Each row of a before or after table is a point. The points were changed in one or more steps. Then noise was added and the rows were shuffled. The steps act on columns, c1 being the first. What was done? A step turns or swaps two columns, mirrors them in a line or flattens them onto one, adds a multiple of one to another, or multiplies or shifts one. Angles are multiples of 10 degrees, from the lower column toward the higher: turns from -170 to 170, lines from 10 to 170 but not 90. Use the fewest steps. Two steps may share a column if one is a turn and the other turns, adds or multiplies; they go together, in the order done. Otherwise the lowest column goes first.

Before:
36 -28
-44 13
-11 -9
7 12
12 39
11 50
-50 16
14 12
-16 21
After:
-12 -11
13 66
-42 16
-48 21
17 13
32 -34
-17 29
7 12
11 54
Steps: multiply c2 by 1.3

Before, 10 rows:
59 33 10 1 -16 -2 4 -84
-27 32 2 -23 2 -5 2 -31
31 23 -14 0 -33 37 8 4
-23 18 -13 57 26 -5 13 10
-32 -28 13 -1 -5 37 23 -10
-17 48 -8 24 15 15 -43 -16
-13 24 -43 -11 -49 28 17 -26
-25 -62 -25 -7 -16 8 -2 -19
19 -28 -11 32 -47 -61 -34 -2
-6 -29 14 -64 42 -9 14 -40
After (10 x 8):
15 -66 -15 44 -45 12 30 3
31 39 -10 10 -31 -14 70 7
-28 0 1 -15 2 -36 66 -28
60 -1 12 13 -13 -36 66 -84
-26 29 13 11 -6 33 86 -10
-26 -3 -21 4 -15 61 61 -18
-13 33 -41 -1 -47 -18 74 -27
-20 24 -7 34 13 -45 15 -13
-25 -2 -15 60 26 -23 73 10
-5 -18 15 -52 47 21 76 -40
Steps: turn c2 and c6 by -80 degrees; shift c4 by 10; shift c7 by 60

Before:
25 -42 -17 -27 -20 59 -22 15 -14 43 -16 34
-26 17 2 -15 16 -22 51 56 -18 -4 8 15
-40 -16 -35 -53 28 0 34 7 5 70 -11 4
1 -4 -30 8 11 -2 55 -11 20 9 11 -39
29 -11 69 -7 4 -21 43 18 -45 25 21 53
-18 17 46 28 -27 36 -23 -27 16 20 15 -28
12 -22 -23 -5 -15 2 -14 -29 -37 57 28 0
-45 -29 -3 -26 -3 -6 29 -9 -48 31 -29 -31
9 -22 19 -33 14 59 -13 -54 -28 5 21 2
44 -17 36 -16 9 24 -39 -28 -37 24 2 -10
-14 0 8 6 31 37 -8 -39 -33 61 -12 26
After (11 x 12):
-7 35 14 -4 17 7 -19 19 -33 57 5 1
-35 33 -25 -17 -11 38 -42 -24 -33 24 -18 2
-4 13 24 9 -18 -1 56 19 23 12 -6 36
34 14 -14 26 20 27 -18 -48 17 21 -8 30
-6 7 -18 -30 23 64 -24 41 -17 44 -34 -33
-33 -10 -65 -5 7 -9 43 -30 -46 23 2 -53
15 58 -6 -32 -10 57 -13 -21 -25 6 1 -2
20 -61 -6 -14 -15 -29 53 8 -20 -7 -13 -19
36 2 14 -50 -26 -14 38 37 4 70 -32 -6
23 37 5 10 -25 26 -7 -24 -31 62 -30 -34
40 25 -7 -26 -2 -19 32 20 -43 35 -46 27
Steps: mirror c1 and c6 in the line at 80 degrees; turn c2 and c8 by 120 degrees; turn c3 and c8 by -140 degrees; turn c5 and c12 by -170 degrees; shift c11 by -20

Before, 11 rows:
26 -27 1 22 13 -16 -16 15 37 -5 -35 -9 -36 32 25 -37 26 -28 2 10 10 -10 12 8
-57 17 -11 35 -5 25 54 -13 40 15 9 -49 -16 31 31 43 -35 32 18 -18 30 16 27 -38
11 -24 24 -38 34 -4 7 -20 28 19 11 -2 -47 13 -16 32 -18 -40 -14 -35 -44 -23 -21 4
15 38 -20 -33 41 14 10 -17 11 12 13 -11 23 -1 -48 -41 -6 29 -41 -13 -30 64 -51 11
-41 -19 -39 -17 43 -14 -2 3 -29 41 12 -13 41 -3 14 -23 23 -15 34 -48 -7 15 -34 -27
-58 14 -38 15 -8 -23 7 51 -31 -19 25 -27 37 -11 -52 0 27 -9 16 30 17 -6 -6 21
24 -8 -26 14 -27 -22 47 13 2 -27 -18 -25 0 24 -52 -27 15 12 -20 17 39 15 24 4
-9 19 19 -12 5 -14 51 47 23 -6 -36 14 -17 -39 21 -42 14 -3 39 26 30 -8 -6 0
-56 -35 4 -30 -30 47 3 57 -30 43 -56 -4 16 -25 -1 -31 -43 30 -43 1 -30 8 -49 -14
-31 42 0 33 39 32 45 -5 -43 -43 1 38 -3 -8 -12 10 -17 -42 10 -48 -12 25 12 -22
-5 -41 12 6 -33 -33 17 -18 22 -42 -28 8 4 -54 30 -13 -21 37 27 -37 -29 36 20 27
After (11 x 24):
-58 12 -37 16 -10 -12 -19 -19 -59 -18 24 -24 35 -13 -50 0 26 -9 17 31 17 1 -7 46
-58 15 -11 34 -8 -42 38 29 37 14 7 -51 3 32 33 42 -33 31 19 -19 31 3 27 -96
-10 18 18 -11 5 -53 7 48 -22 -6 -38 15 17 -41 19 -43 14 -3 41 25 30 12 -5 0
31 -25 2 23 12 13 -20 50 17 -7 -36 -9 -2 29 25 -34 27 -28 4 13 10 -28 11 19
-42 -17 -38 -12 44 -4 -14 -41 -21 39 12 -15 21 -5 13 -26 23 -17 35 -43 -5 15 -34 -70
16 40 -19 -31 41 -3 17 -18 18 11 12 -12 18 -3 -51 -43 -7 27 -42 -16 -33 66 -49 24
-53 -33 8 -27 -27 17 45 2 -66 44 -56 -5 18 -26 1 -30 -43 35 -41 1 -32 20 -50 -33
-32 44 0 35 40 -31 44 -24 -24 -42 2 37 -25 -8 -10 7 -18 -42 12 -44 -14 32 13 -53
25 -6 -28 15 -30 -49 -2 6 -11 -27 -18 -25 6 23 -50 -30 12 12 -20 20 40 -1 25 11
9 -24 23 -37 36 -9 -2 36 32 19 10 -1 -31 15 -13 30 -16 -40 -16 -35 -44 -29 -21 10
-6 -40 12 5 -38 -29 -24 3 29 -42 -29 9 4 -52 29 -11 -21 40 25 -41 -27 64 21 66
Steps: turn c6 and c7 by 70 degrees; turn c8 and c9 by -50 degrees; turn c8 and c13 by 40 degrees; add -0.5 times c14 to c22; multiply c24 by 2.5

Before:
38 11 -13 -44 -6 31 -47 11 -21 35 -7 -34 -6 -7 -3 -15 71 7 -10 -29 56 -6 13 43 -33 -50 21 -33 1 -63 -4 24 0 -33 40 2 39 -6 -15 -39 -3 3 33 37 -33 -42 -19 27 14 44 -23 25 2 -15 33 -1 -4 -4 24 6 -79 -12 -26 -7
32 19 -3 -17 8 46 3 28 22 -2 17 25 -24 13 -20 -38 -39 -9 6 57 4 -28 64 24 46 -17 -16 -55 -1 19 13 2 46 -5 -40 56 -34 25 40 -4 -56 26 12 17 -13 18 35 -41 1 26 22 -21 1 -5 17 -30 0 34 2 10 30 24 34 28
-16 -39 5 -57 15 10 4 47 -41 34 -57 -23 -40 -10 -50 -30 -10 40 -12 -60 34 21 -1 6 -7 -22 -55 -12 5 -10 4 31 -7 28 62 13 45 6 48 21 -68 61 -14 20 -39 61 6 12 8 1 -85 31 15 -16 68 -26 -2 -34 35 -3 -6 -2 -21 1
30 19 18 9 -28 -34 3 32 11 22 -19 21 19 21 -23 22 -25 -26 48 71 -24 -16 -20 49 44 38 -31 -3 12 19 23 21 1 -11 -33 7 54 3 6 3 -3 44 -68 -31 12 -18 14 -15 20 24 -26 6 0 -42 21 -19 -26 -41 -15 13 -17 41 16 10
12 34 -13 -13 34 -10 0 -22 8 9 50 -36 -16 27 -14 31 -23 9 16 24 1 10 3 -42 42 17 -7 -22 -16 10 27 2 30 53 -14 -26 20 50 41 -38 -41 35 17 -6 -35 27 30 -8 21 -6 -23 -11 -30 13 49 -24 -11 -4 41 28 -39 8 -34 54
17 4 29 -14 -7 25 0 -14 -60 23 -13 -6 11 9 -18 -9 -6 72 0 -27 -23 16 24 28 32 -14 -29 -30 -15 -47 12 22 8 -32 -97 66 -11 9 6 16 23 16 17 -14 -25 2 36 -9 23 8 -38 23 19 30 -5 13 -36 53 -73 -12 -10 -5 -20 38
29 -3 27 -50 6 -8 34 3 -6 26 15 40 -7 -59 -8 2 -24 8 -32 12 -12 -28 18 -45 44 21 -13 -38 -37 29 -10 -27 -2 30 65 -19 3 6 33 28 7 -31 10 -21 -24 50 -22 19 -26 -30 38 -1 -37 22 32 -25 -18 25 39 30 -15 -26 -40 43
-14 12 -16 -40 11 18 30 -63 -11 -7 29 37 8 30 -26 -38 22 -41 -23 -5 -33 -14 -18 7 40 18 -29 38 31 27 -18 22 16 28 -19 -17 35 -45 68 -53 -29 16 0 -7 44 18 55 1 -3 -38 4 -7 45 -24 9 -1 -21 27 44 36 -23 -36 -26 -18
2 -19 -56 -11 35 20 15 30 18 -18 6 14 -21 -15 14 1 -6 2 44 -23 10 8 -13 46 14 3 12 34 14 -45 -22 21 -3 -20 -6 -37 28 -35 14 24 -20 38 -4 56 -43 1 55 5 19 21 1 15 -4 -1 16 -28 8 9 10 -15 17 40 27 14
After, 9 rows:
30 20 19 10 -78 31 3 -33 9 24 -1 17 19 20 -19 -17 -26 -28 46 72 -24 -18 -17 47 44 39 -32 -1 13 21 24 20 0 -10 -33 8 52 15 4 6 -5 48 -65 -35 -13 -20 15 -18 22 26 -28 10 -3 -40 21 -15 -28 -40 -16 14 -17 42 17 9
-13 12 16 -42 -41 -66 31 19 -10 -12 33 36 4 29 -27 60 23 -42 -24 -4 -36 -11 -15 7 41 22 -25 37 28 26 -19 20 17 28 -19 -17 36 -2 69 67 -32 4 3 -7 -12 16 56 1 -1 -35 4 -7 47 -27 8 0 -21 25 43 36 -25 -36 -25 -20
30 21 -24 -16 -42 27 2 46 24 -4 26 25 -20 12 -18 3 -41 -9 6 61 5 -28 64 24 45 -21 -19 -55 -2 18 13 0 45 -4 -34 58 -35 -40 40 -6 -55 19 10 20 13 18 33 -39 5 27 21 -21 -2 -4 19 -30 3 34 0 10 34 27 35 30
35 -1 23 -47 -48 4 36 -4 -5 28 8 43 -2 -60 -7 -9 -23 5 -32 13 -17 -30 16 -46 46 22 -11 -38 -35 30 -10 -27 -3 31 65 -23 2 0 33 -38 9 -34 10 -21 6 50 -22 19 -26 -30 40 0 -33 21 29 -24 -21 24 37 34 -14 -28 -39 46
16 3 22 -11 -57 -13 1 20 -62 24 -7 -6 11 12 -16 -5 -6 71 2 -25 -22 20 25 27 31 -12 -30 -31 -15 -48 9 22 7 -33 -100 64 -13 -13 8 -25 23 21 14 -14 14 1 35 -11 26 10 -36 25 17 30 -7 11 -39 53 -66 -15 -5 -6 -19 38
-2 -22 -31 -10 -15 28 17 19 19 -18 16 13 -22 -12 16 25 -7 -1 43 -23 11 10 -10 46 15 4 11 35 18 -45 -17 22 -3 -19 -4 -36 27 26 16 -44 -19 30 -2 58 25 3 54 7 19 20 -3 13 -4 1 15 -25 8 9 10 -15 15 39 25 15
36 13 -11 -42 -55 8 -44 32 -18 35 -6 -33 -6 -7 -5 15 74 11 -9 -30 56 -3 12 44 -30 -52 21 -33 1 -64 -4 21 2 -31 39 3 39 -5 -20 16 -4 3 32 36 46 -42 -20 30 13 43 -19 23 1 -13 32 0 -8 -6 24 7 -80 -15 -27 -6
-18 -41 3 -58 -34 47 7 9 -42 35 -35 -23 -40 -10 -49 15 -10 37 -11 -57 32 24 0 5 -9 -24 -57 -13 7 -11 5 32 -6 27 61 8 46 -27 54 -39 -70 76 -12 19 25 59 6 11 8 1 -83 32 15 -13 66 -29 -5 -30 37 -3 -7 -3 -25 -3
13 34 -46 -13 -13 -21 -2 -8 10 12 59 -38 -14 32 -17 -59 -25 10 16 23 1 10 6 -42 42 21 -7 -22 -18 12 27 4 29 55 -15 -26 23 -13 39 16 -42 17 18 -7 46 26 33 -8 22 -9 -25 -10 -31 14 50 -27 -11 -4 42 25 -40 10 -33 52
Steps: add -0.7 times c38 to c3; turn c16 and c38 by 130 degrees; shift c5 by -50; swap c6 and c8; turn c11 and c42 by -20 degrees; turn c40 and c45 by -150 degrees

Before (10 x 64):
10 16 18 -9 13 -1 -4 -5 -5 -5 -1 -5 24 -25 42 -72 15 4 7 12 -15 2 12 -42 0 -2 50 17 -16 -4 13 14 -34 55 16 18 43 12 -1 7 -4 37 6 -10 -7 -28 -13 -10 6 8 -17 -3 4 11 23 7 -5 -6 38 -17 3 2 -22 -11
-1 11 4 -6 -23 -2 11 -1 -3 -17 -21 -3 -101 -17 4 14 -23 6 -6 1 12 36 2 6 -47 -10 -9 4 -26 -23 10 2 16 16 -26 -20 9 9 14 -22 5 28 0 22 -13 -3 -7 -15 -6 -12 -18 -4 -31 -22 21 -64 1 22 -5 -9 -12 -19 15 -15
23 11 12 -15 7 -28 -11 3 -29 -5 3 -15 35 -15 4 9 -2 -17 16 -1 -16 72 1 -18 9 -58 -7 -9 12 -12 -72 17 9 -24 -11 -1 19 -2 2 -10 9 -13 -17 -4 -10 -1 -9 6 7 -6 10 -12 0 34 21 0 -1 5 2 46 13 -15 -31 -18
-13 -14 -5 -6 12 -15 -7 -13 -23 -42 -4 25 36 18 -9 18 15 -2 -23 14 -3 -9 -10 -10 -1 -12 -8 -17 5 -35 14 4 6 39 0 -20 6 13 -2 -11 -2 -9 6 -1 -10 -3 17 -13 -15 19 -5 -39 -62 1 16 12 -12 -8 4 -2 7 -16 -3 1
4 -8 -10 -1 7 -1 61 -1 -21 -25 7 -13 1 -23 -7 -9 -53 2 3 -1 2 -18 14 -6 5 6 12 5 -16 -7 -1 -1 9 -26 20 10 -7 12 6 -2 17 12 21 16 -13 6 -13 -15 12 -11 24 -14 -18 -7 10 15 -42 8 -5 6 -11 -1 -19 -17
0 -42 -31 -19 16 -9 26 -15 -9 -5 -14 -12 21 -9 4 12 6 16 6 14 -47 31 14 -39 -4 8 8 -7 25 -30 -27 14 2 -24 -30 -18 -9 16 12 22 -4 -4 -18 23 -2 -7 -14 -2 10 86 -18 -9 -13 -8 18 1 -18 33 2 -4 8 -5 -29 -6
-44 -48 18 34 -6 -23 -7 37 -5 -37 -5 -10 8 75 16 16 -11 6 6 10 17 -20 3 3 -3 -2 7 -10 -6 -36 12 -22 -56 -14 -18 -1 48 7 -23 -16 -3 19 -8 20 -12 3 -2 -19 -29 -11 -15 -3 -32 -22 8 0 -28 -1 16 -9 4 -7 29 -24
0 17 16 8 -34 -8 -10 4 -78 -1 6 4 25 -19 7 7 -29 -13 9 8 -45 18 2 -24 10 2 -4 2 -11 -15 1 13 5 -25 -24 9 2 -56 -12 -22 -11 -4 -22 -15 -16 18 -6 4 0 -6 16 -9 -24 -8 3 2 -5 2 32 -8 12 -16 -8 -26
24 18 18 -11 14 -9 -2 -17 -43 -9 -9 -7 32 -21 5 18 -2 -7 1 24 23 -12 -15 -10 6 -37 -2 -19 -15 -33 8 -34 -5 -16 -25 -2 -8 4 10 -20 10 -7 -14 14 0 -45 50 37 4 -10 -13 -28 -12 -23 9 -13 -2 21 -3 -18 13 14 -15 -9
25 -7 18 -17 -18 -16 -2 9 -17 -5 5 -5 25 -13 25 4 15 14 -11 20 17 -7 19 0 -19 6 2 -8 52 -36 -4 6 -1 3 -16 -25 -9 -1 10 2 -10 -9 6 14 -6 19 9 -14 0 -11 -18 -16 -5 -8 -23 12 1 -7 71 -17 -34 -12 -18 8
After:
1 20 20 -22 16 27 -1 -19 -43 -7 -7 -6 33 -34 4 18 -1 -6 -10 24 22 -13 -29 -8 5 -39 -1 -1 -14 -32 8 -32 -5 -14 -24 -3 -9 4 10 -1 12 -9 -13 13 -1 -46 50 39 4 -8 -14 -28 -14 -20 9 -12 -1 -28 -3 -19 15 13 -16 -9
9 17 17 2 -34 3 -8 4 -78 1 6 5 24 -32 8 6 -29 -15 -2 9 -46 18 3 -24 11 3 -5 -8 -10 -15 1 15 4 -23 -24 9 3 -56 -12 -16 -11 -7 -24 -15 -18 18 -6 5 -2 -9 16 -9 -22 -8 3 3 -6 -17 34 -8 13 -15 -7 -28
-3 18 19 11 10 11 -5 -4 -6 -8 -1 -8 24 -41 42 -73 15 5 7 13 -16 3 24 -43 1 -3 49 16 -18 -3 15 13 -35 55 15 18 44 11 -2 1 -5 37 6 -9 -9 -30 -13 -8 8 9 -17 -5 5 12 22 7 -4 11 38 -19 1 2 -22 -13
37 -48 19 7 -6 -31 -8 39 -7 -36 -4 -12 9 119 18 14 -11 6 -30 10 16 -20 7 5 -3 -3 8 -32 -5 -36 10 -20 -57 -15 -22 -1 51 7 -24 -14 -2 19 -9 21 -14 1 -4 -19 -28 -13 -13 -3 -31 -22 7 -2 -27 -10 16 -8 6 -8 31 -24
0 -10 -7 4 6 4 59 -4 -22 -27 5 -10 -1 -35 -6 -7 -52 2 3 1 2 -22 27 -6 2 4 11 2 -16 -7 -3 -2 11 -26 19 12 -7 11 5 6 18 14 20 16 -14 6 -15 -14 11 -14 24 -16 -17 -4 12 13 -42 -7 -4 6 -11 1 -21 -16
18 10 13 -12 7 31 -9 3 -30 -7 2 -16 38 -22 1 13 -4 -18 -26 -1 -18 73 4 -19 8 -59 -7 9 11 -14 -71 15 11 -23 -12 -1 18 -1 2 -5 11 -12 -17 -4 -11 1 -10 5 6 -6 9 -11 -1 35 20 1 -1 -9 1 45 11 -17 -30 -19
19 -13 -4 -17 11 -8 -7 -14 -22 -43 -3 27 34 29 -10 16 16 -3 -45 13 -3 -8 -22 -11 -2 -14 -7 -1 5 -35 14 2 6 39 0 -19 8 11 2 -14 -3 -6 6 -3 -5 -4 16 -13 -16 17 -4 -37 -62 3 17 13 -10 2 3 -3 6 -17 -4 -3
1 10 3 2 -24 -1 10 -3 -3 -17 -20 -4 -99 -26 5 14 -23 6 -9 0 12 35 7 7 -46 -10 -8 6 -25 -22 12 4 16 16 -27 -20 8 10 13 -2 4 29 -1 22 -13 -5 -7 -16 -6 -14 -19 -4 -32 -22 19 -68 -2 -33 -6 -7 -10 -18 17 -15
8 -6 18 -14 -18 28 -3 9 -15 -5 2 -5 23 -21 27 3 16 14 -33 19 21 -7 38 -1 -18 7 0 11 51 -37 -4 6 2 5 -16 -26 -10 -1 9 -3 -10 -8 4 14 -6 21 10 -14 2 -12 -17 -19 -6 -10 -20 11 1 6 74 -18 -36 -12 -20 8
8 -39 -32 -19 16 5 29 -16 -11 -5 -11 -13 23 -17 4 14 6 15 -8 13 -48 29 28 -38 -3 8 9 14 26 -30 -28 15 2 -25 -26 -16 -8 16 13 40 -3 -5 -19 22 -4 -9 -13 -1 7 84 -17 -10 -13 -10 17 1 -21 -12 4 -5 6 -5 -32 -7
Steps: add 1.5 times c6 to c19; turn c1 and c6 by 110 degrees; turn c4 and c28 by -60 degrees; multiply c14 by 1.6; multiply c23 by 2; mirror c40 and c58 in the line at 20 degrees

Before, 11 rows:
-10 -47 12 24 -10 25 2 -14 -31 -19 7 -26 31 1 8 -19 22 4 16 -18 0 28 -33 -40 -29 31 19 13 27 -44 -38 18 15 62 -24 -13 28 -38 -53 5 -24 -24 10 3 -26 -35 -18 40 -21 -8 74 -31 -18 32 32 -6 -6 -24 52 10 22 41 11 10
5 24 -20 16 -25 54 26 14 0 -6 -41 -15 25 -49 -40 -12 3 33 -14 65 22 -21 -37 30 -7 -51 14 29 27 1 10 3 11 -8 -17 -28 44 4 -48 -30 5 26 24 29 29 6 -14 -17 7 19 -19 -38 47 43 -35 18 -17 -19 61 -28 -19 -10 56 -3
20 36 -29 -53 16 -3 17 -29 -36 -3 -15 -40 2 -46 8 3 -4 -11 -42 65 18 -31 -33 22 5 -47 18 -18 4 -32 -52 -6 -19 -3 -6 24 -3 -18 -1 -32 16 15 -16 35 -53 -30 -8 49 38 -6 44 40 -17 19 37 -21 46 -5 30 -18 1 -13 37 -28
-5 14 -23 -18 3 37 -10 36 -7 -21 24 17 49 2 36 27 -29 9 -18 24 -1 41 -16 42 -41 -3 17 28 -22 -36 -21 -31 -27 66 8 52 -5 -10 -42 33 -32 47 18 9 2 -2 12 38 -40 25 1 22 2 3 36 -29 -20 5 56 4 -31 45 43 14
0 -33 0 -39 -16 6 8 20 -32 15 8 -29 -10 -38 -15 -10 -42 20 -10 -3 -20 -9 12 -37 -7 29 43 -28 42 -59 9 40 -17 2 23 15 34 -16 23 8 40 -34 16 -23 34 -45 14 28 -9 66 10 27 -43 25 49 -38 -29 32 63 28 -1 -17 5 18
-59 6 15 -10 67 29 -10 17 16 13 -15 39 -28 -45 32 -19 15 -30 28 29 -13 45 37 -13 -25 -53 -26 9 49 15 -21 -3 25 -13 -2 -14 -32 6 -63 -10 35 -31 -33 -2 -39 42 -17 -25 -40 -1 -6 -6 7 -39 15 22 -16 38 50 -26 -39 -3 40 28
-35 -35 23 30 13 32 -16 -9 34 51 -5 -3 41 -52 -41 15 -40 17 -46 21 -2 4 40 -52 -29 7 8 20 -31 24 -3 -21 14 11 -15 -20 -18 36 -20 8 1 16 5 -26 -12 35 -46 -28 33 14 25 28 9 3 4 -43 9 53 -9 -42 -24 -10 47 -10
30 36 46 8 18 60 23 -11 -34 2 11 -28 21 27 23 22 -28 13 -19 14 -8 -34 -18 -9 28 -46 -9 -15 -39 34 -27 44 45 17 5 42 27 0 -21 -13 0 24 0 -8 -36 24 15 18 -1 49 -5 27 28 -22 -30 21 21 -6 48 34 4 -22 -2 12
24 17 -16 1 34 -10 49 -23 24 15 5 -39 42 -2 -26 46 -22 -34 -27 -6 35 2 -12 31 3 36 52 51 40 9 25 -33 -16 -22 -45 49 7 26 -20 -15 -19 -14 -65 11 9 17 -2 -37 -5 -20 34 51 48 28 22 15 11 5 -8 24 22 -21 47 24
24 -5 -15 5 -16 21 11 3 30 55 -28 17 -24 16 -10 29 24 0 35 -7 -31 19 11 12 -2 -20 0 -32 -24 -7 19 32 22 -18 -8 37 4 7 -37 -18 4 -13 27 45 -32 28 13 47 -54 -12 34 11 38 -20 35 2 -34 -4 -10 -29 -12 -3 28 38
-26 -19 -27 -58 2 48 -5 9 -36 17 0 21 10 12 14 23 17 -25 -26 -18 -51 36 28 26 -47 27 -17 37 40 10 8 8 46 -22 29 39 33 -22 25 45 41 -36 -65 -30 26 -49 -42 17 23 66 65 2 -16 9 -26 30 6 -24 0 43 21 25 10 1
After:
-35 -32 24 30 4 29 -18 -10 31 55 -5 -4 42 -55 -41 17 12 18 -45 18 11 0 38 -50 -23 -25 -39 17 -29 24 -2 -17 -13 -12 -16 -22 -20 -87 -21 12 5 15 4 -24 -10 38 -47 8 31 16 28 24 7 3 3 -42 22 52 -6 -46 -26 -9 47 -10
0 -33 1 -43 -24 8 7 17 -35 18 11 -31 -11 -40 -13 -11 50 22 -11 -3 -13 -12 12 -38 -7 29 -31 -26 41 -58 10 39 18 -2 27 13 34 96 26 7 43 -33 16 -21 33 -46 16 28 -12 68 7 29 -44 25 51 -40 8 34 60 29 1 -13 3 16
-60 9 18 -13 -1 31 -12 23 18 13 -14 42 -24 -45 35 -17 -29 -29 30 32 70 43 34 -11 -25 -25 10 7 52 15 -23 -2 -28 8 2 -6 -31 28 -65 -13 34 -31 -32 -6 -44 43 -18 -52 -38 2 -8 -4 7 -39 13 27 16 40 53 -26 -37 -2 40 27
1 22 -20 17 19 54 26 11 2 -6 -42 -18 24 -50 -37 -16 11 37 -12 65 -30 -20 -35 28 -7 -16 10 29 26 -1 11 2 -11 3 -17 -28 43 29 -50 -28 3 22 26 30 33 3 -15 -49 8 24 -16 -39 43 46 -33 17 14 -22 60 -27 -18 -8 57 -3
32 37 46 8 -7 60 24 -12 -31 4 11 -28 24 27 23 20 -6 12 -19 15 18 -33 -21 -8 26 20 -32 -19 -34 35 -28 43 -44 -20 4 41 26 -45 -20 -14 0 21 -1 -11 -38 25 16 -45 1 50 -8 28 30 -27 -29 25 -18 -5 51 36 5 -22 -3 10
-26 -19 -26 -58 -52 47 -2 12 -31 15 2 18 11 14 12 24 -19 -27 -26 -14 9 38 27 28 -43 16 15 34 42 5 9 10 -54 18 29 41 34 26 24 46 41 -40 -64 -28 28 -51 -42 26 24 66 65 3 -15 9 -25 26 -23 -26 4 43 22 25 8 3
21 19 -17 2 44 -11 49 -23 23 11 5 -35 45 -1 -27 44 56 -35 -22 -2 30 1 -11 31 2 -37 -12 49 39 11 25 -34 13 24 -45 46 7 -76 -17 -15 -20 -14 -65 10 6 19 -2 38 -5 -25 35 50 44 30 24 18 10 4 -6 24 25 -22 44 26
-5 13 -21 -20 -1 40 -8 36 -8 -24 23 14 45 2 34 27 20 7 -17 23 3 39 -16 41 -41 37 -25 25 -21 -37 -23 -32 37 -63 9 51 -4 64 -43 37 -30 51 19 10 -4 -2 10 -4 -42 19 2 25 2 1 37 -27 7 4 55 -1 -29 45 45 14
-7 -46 11 23 -1 23 0 -17 -32 -23 6 -21 31 2 8 -20 14 5 14 -18 -11 26 -37 -41 -33 37 27 14 31 -39 -36 18 -6 -64 -23 -12 27 89 -51 4 -26 -19 8 2 -29 -34 -23 29 -19 -6 77 -28 -18 28 31 -6 -26 -26 54 6 25 41 11 12
26 -5 -13 7 -33 22 7 1 29 50 -26 20 -22 16 -10 30 -4 6 37 -7 -11 17 10 12 -1 44 29 -36 -28 -6 18 35 -25 14 -7 37 5 64 -35 -20 6 -14 24 46 -32 29 13 -21 -53 -13 34 12 38 -19 37 4 27 -4 -12 -27 -14 -3 26 43
20 39 -28 -53 24 -3 18 -31 -35 -2 -14 -39 -1 -46 9 4 19 -11 -40 68 10 -33 -34 22 8 51 0 -19 -1 -29 -53 -6 15 2 -8 22 -7 -72 1 -30 17 16 -18 39 -56 -32 -6 -46 39 -6 42 40 -18 21 35 -21 -47 -8 29 -17 2 -17 37 -30
Steps: mirror c5 and c21 in the line at 40 degrees; mirror c17 and c27 in the line at 50 degrees; swap c26 and c48; turn c33 and c34 by -170 degrees; turn c38 and c57 by 130 degrees; multiply c38 by 3
